Rows are points. The points of each table are mixes of a few directions, plus a little noise. Count the directions of each table, and those that both share. Where both have some left over, give the other angles between the two spaces (their principal angles), to ten degrees, smallest first.

First (5 x 3)
[[-0.16  0.44 -0.10]
 [-0.08  0.56 -0.06]
 [-0.06 -0.83 -0.02]
 [ 0.01 -0.39  0.02]
 [ 0.28  0.22  0.16]]
Second (5 x 3)
[[ 0.48  0.21 -0.31]
 [ 0.16 -0.51  0.77]
 [-0.24  0.03 -0.06]
 [-0.08  0.09 -0.13]
 [-0.32  0.17 -0.27]]
Directions: first 2, second 2, shared 1; angles 60

First (7 x 6)
[[ 0.09 -0.01  0.18 -0.10 -0.09 -0.11]
 [ 0.09  0.83 -0.20 -0.52  0.08 -0.13]
 [-0.21 -0.07 -0.51  0.41  0.24  0.46]
 [-0.23  0.34 -0.26 -0.19  0.15 -0.16]
 [ 0.21 -0.47 -0.11  0.61  0.01  0.71]
 [ 0.02 -0.24  0.46 -0.18 -0.20 -0.45]
 [ 0.02 -0.39  0.43 -0.03 -0.19 -0.32]]
Second (9 x 6)
[[-0.10 -0.45  0.30  0.08 -0.12 -0.25]
 [-0.09 -0.38  0.26  0.07 -0.10 -0.21]
 [-0.06 -0.28  0.19  0.05 -0.07 -0.17]
 [ 0.07  0.31 -0.21 -0.06  0.08  0.18]
 [ 0.03  0.17 -0.11 -0.03  0.04  0.09]
 [ 0.22  1.08 -0.74 -0.19  0.30  0.63]
 [ 0.09  0.43 -0.30 -0.08  0.12  0.25]
 [-0.20 -0.97  0.67  0.18 -0.27 -0.56]
 [ 0.03  0.09 -0.06 -0.02  0.03  0.05]]
Directions: first 3, second 1, shared 1

First (9 x 11)
[[-0.23  0.55 -0.08 -0.01  0.05  0.20  0.11 -0.49 -0.34  0.29 -0.12]
 [-0.21  0.26  0.03  0.18  0.21  0.19 -0.26  0.20  0.24 -0.08  0.03]
 [ 0.65 -0.90  0.05 -0.08 -0.41 -0.48  0.34  0.20 -0.09 -0.11 -0.03]
 [-0.22 -0.36 -0.05 -0.06  0.04 -0.03  0.14 -0.32 -0.48  0.88  0.07]
 [-0.28 -0.14 -0.40 -0.05  0.52  0.33 -0.01 -0.70 -0.29  0.13 -0.03]
 [-0.53  0.52  0.17 -0.28  0.11  0.09 -0.18  0.03  0.25 -0.16  0.34]
 [ 0.38 -0.32  0.22  0.39 -0.04 -0.25  0.27  0.23  0.26 -0.66  0.13]
 [ 0.03  0.39  0.02  0.05 -0.28  0.08 -0.25  0.35 -0.08  0.61 -0.32]
 [ 0.42  0.00  0.03 -0.14 -0.21 -0.12 -0.15  0.49  0.54 -0.90 -0.07]]
Second (9 x 11)
[[-0.46  0.22  0.20  0.29  0.53  0.50 -0.30  0.12  0.36 -0.41 -0.28]
 [ 0.21 -0.37 -0.17 -0.02  0.18  0.06  0.17 -0.33 -0.03 -0.50 -0.15]
 [ 0.36 -0.55 -0.23 -0.23 -0.01 -0.22  0.23 -0.26  0.00 -0.52  0.16]
 [-0.50  0.58  0.27  0.38  0.28  0.47 -0.31  0.21  0.12  0.27 -0.36]
 [-0.26  0.43  0.14  0.30  0.12  0.32 -0.13  0.03 -0.09  0.34 -0.37]
 [ 0.74 -0.66 -0.39 -0.44 -0.50 -0.63  0.48 -0.35 -0.36 -0.04  0.36]
 [ 0.20 -0.29 -0.12 -0.15 -0.05 -0.16  0.12 -0.11 -0.01 -0.23  0.13]
 [-0.05  0.30  0.13 -0.23 -0.52 -0.43 -0.11  0.48 -0.01  0.76  0.54]
 [-0.22  0.33  0.15  0.11 -0.02  0.09 -0.15  0.20  0.03  0.33 -0.03]]
Directions: first 6, second 3, shared 2; angles 30

First (10 x 14)
[[ 0.04  0.28  0.45 -0.58 -0.36  0.28 -0.02 -0.62 -0.21  0.43  0.03 -0.28
   0.84 -0.99]
 [ 0.26  0.18  0.70 -0.21 -0.13 -0.11 -0.22 -0.44  0.09  0.23 -0.08 -0.51
   0.62 -0.23]
 [ 0.07  0.09  0.24 -0.16 -0.09  0.03 -0.05 -0.22 -0.01  0.13 -0.02 -0.17
   0.29 -0.23]
 [-0.10  0.01 -0.16 -0.09 -0.05  0.13  0.09 -0.01 -0.10  0.03  0.04  0.13
  -0.02 -0.19]
 [ 0.26 -0.13  0.24  0.48  0.28 -0.46 -0.24  0.26  0.36 -0.27 -0.12 -0.25
  -0.33  0.93]
 [ 0.20 -0.13  0.14  0.44  0.26 -0.39 -0.18  0.27  0.30 -0.26 -0.09 -0.17
  -0.34  0.85]
 [-0.06 -0.23 -0.43  0.46  0.27 -0.19  0.04  0.53  0.14 -0.35 -0.01  0.28
  -0.71  0.76]
 [ 0.00  0.04  0.07 -0.11 -0.06  0.06  0.01 -0.11 -0.04  0.08  0.01 -0.04
   0.14 -0.19]
 [-0.27  0.03 -0.41 -0.29 -0.16  0.38  0.25 -0.05 -0.28  0.11  0.11  0.35
   0.03 -0.63]
 [-0.37 -0.14 -0.82  0.05  0.03  0.29  0.32  0.38 -0.22 -0.16  0.13  0.64
  -0.54 -0.10]]
Second (9 x 14)
[[-0.32 -0.13  0.09  0.26  0.22  0.32  0.11 -0.54 -0.58 -0.34  0.07  0.73
   0.53 -0.30]
 [-0.12 -0.04 -0.56  0.31  0.12  0.32  0.13 -0.22  0.12  0.12 -0.37  0.15
   0.04  0.25]
 [ 0.24  0.19 -0.54 -0.05  0.03 -0.11 -0.07  0.42  0.26  0.11  0.30 -0.18
  -0.17  0.23]
 [-0.18  0.18  0.14  0.00 -0.15  0.06  0.08 -0.19 -0.08 -0.28  0.07  0.07
   0.31 -0.15]
 [-0.21 -0.31  0.91 -0.20 -0.20 -0.19  0.04  0.01 -0.11 -0.07 -0.35 -0.07
  -0.45 -0.18]
 [ 0.33 -0.16 -0.41  0.10  0.41  0.03 -0.16  0.09 -0.12  0.32  0.22  0.19
   0.02  0.10]
 [ 0.66  0.12  0.01 -0.22  0.02 -0.21 -0.34  0.05  0.54  0.82 -0.16 -0.90
   0.07  0.20]
 [-0.01  0.36 -0.77  0.15 -0.13  0.16  0.11  0.09  0.40 -0.01 -0.05 -0.20
   0.09  0.30]
 [-0.39 -0.18  1.15 -0.37 -0.32 -0.38  0.11  0.30 -0.41 -0.65  0.25  0.22
  -0.45 -0.46]]
Directions: first 2, second 5, shared 1; angles 60

First (11 x 24)
[[ 0.10  0.14  0.03 -0.11  0.02  0.35  0.99 -0.15 -0.57  0.37  0.62  0.56
  -0.40  0.10  0.54  0.03 -0.02 -0.04  0.16  0.15  0.70  0.43  0.20  0.02]
 [-0.16  0.17 -0.06 -0.05 -0.14 -0.59 -0.57 -0.25  0.06 -0.07 -0.28  0.18
   0.21 -0.07 -0.17 -0.35  0.02  0.42  0.18 -0.41 -0.23 -0.11 -0.02  0.01]
 [ 0.46  0.31 -0.48  0.03  0.59  0.24  0.15 -0.17 -0.26  0.65 -0.29 -0.46
   0.59 -0.07  0.29 -0.43 -0.56 -0.35  0.50 -0.41  0.01 -0.18 -0.23 -0.05]
 [-0.20  0.12  0.11 -0.17 -0.29 -0.45 -0.25 -0.19  0.00 -0.23  0.12  0.40
  -0.15 -0.07 -0.11 -0.16  0.22  0.38 -0.06 -0.27 -0.01  0.03  0.17  0.09]
 [-0.44 -0.04  0.13  0.08 -0.07  0.54  0.70 -0.07 -0.18  0.18 -0.02  0.15
  -0.03 -0.10  0.00 -0.16 -0.06 -0.24  0.26  0.42  0.61  0.50  0.37  0.03]
 [-0.39 -0.17  0.39 -0.18 -0.39  0.05  0.01  0.15  0.23 -0.63  0.37  0.09
  -0.44 -0.16 -0.37  0.24  0.43 -0.08 -0.55  0.22  0.03  0.10  0.44  0.21]
 [ 0.75 -0.24 -0.21  0.22  0.36  0.00 -0.34  0.38  0.19  0.15 -0.07 -0.46
   0.04  0.35  0.29  0.58 -0.15 -0.06 -0.21  0.13 -0.56 -0.50 -0.75 -0.28]
 [ 0.31 -0.59  0.10  0.41  0.10  0.30  0.03  0.55  0.26  0.03 -0.12 -0.22
  -0.19  0.42  0.18  0.84  0.03 -0.05 -0.24  0.84 -0.21 -0.09 -0.56 -0.34]
 [-0.36 -0.31  0.04  0.43 -0.07  0.06 -0.19  0.11  0.23  0.15 -0.73 -0.04
   0.30  0.14 -0.20  0.04 -0.13  0.16  0.33  0.52 -0.01  0.16 -0.19 -0.25]
 [-0.06  0.24  0.09 -0.33 -0.31 -0.63 -0.35 -0.24 -0.04 -0.34  0.38  0.44
  -0.28 -0.10 -0.07 -0.15  0.31  0.44 -0.23 -0.55 -0.14 -0.09  0.18  0.20]
 [ 0.01  0.34 -0.14 -0.35  0.20  0.12 -0.19 -0.12  0.11 -0.24  0.03 -0.65
   0.33 -0.48 -0.38 -0.46 -0.11 -0.55 -0.13 -0.64 -0.19 -0.29  0.35  0.36]]
Second (8 x 24)
[[ 0.47 -0.22 -0.25  0.39  0.28 -0.19 -0.49  0.21  0.17  0.35 -0.53 -0.25
   0.30  0.37  0.22  0.29 -0.26  0.22  0.20  0.16 -0.47 -0.32 -0.76 -0.39]
 [ 0.50 -0.15 -0.18  0.22  0.14 -0.46 -0.65  0.15  0.19  0.12 -0.29 -0.09
   0.11  0.34  0.18  0.32 -0.07  0.39 -0.01 -0.06 -0.57 -0.41 -0.69 -0.30]
 [-0.26 -0.14  0.01  0.26  0.10  0.49  0.45  0.02 -0.08  0.31 -0.33 -0.06
   0.21  0.01  0.03 -0.08 -0.22 -0.23  0.36  0.46  0.39  0.33  0.08 -0.11]
 [ 0.39  0.23 -0.08 -0.36  0.05 -0.37 -0.45 -0.03  0.08 -0.33  0.38 -0.21
  -0.11 -0.14 -0.06  0.00  0.15  0.00 -0.41 -0.65 -0.46 -0.46 -0.03  0.21]
 [-0.51 -0.34  0.29  0.35 -0.45 -0.19  0.15 -0.02 -0.03  0.08 -0.21  0.82
  -0.28  0.33  0.09  0.21  0.18  0.64  0.25  0.68  0.36  0.51 -0.05 -0.27]
 [-0.21  0.50  0.10 -0.70 -0.03  0.34  0.46 -0.21 -0.18 -0.48  0.78 -0.25
  -0.18 -0.67 -0.33 -0.49  0.19 -0.68 -0.40 -0.66  0.32  0.04  0.93  0.64]
 [ 0.05 -0.01 -0.06  0.05  0.11  0.14  0.06  0.03  0.00  0.10 -0.12 -0.16
   0.12  0.00  0.01 -0.02 -0.11 -0.12  0.09  0.05  0.02 -0.01 -0.04 -0.03]
 [-0.41  0.13  0.20 -0.23 -0.20  0.22  0.45 -0.14 -0.14 -0.19  0.32  0.18
  -0.19 -0.25 -0.16 -0.22  0.15 -0.19 -0.06 -0.01  0.43  0.32  0.57  0.26]]
Directions: first 5, second 3, shared 3
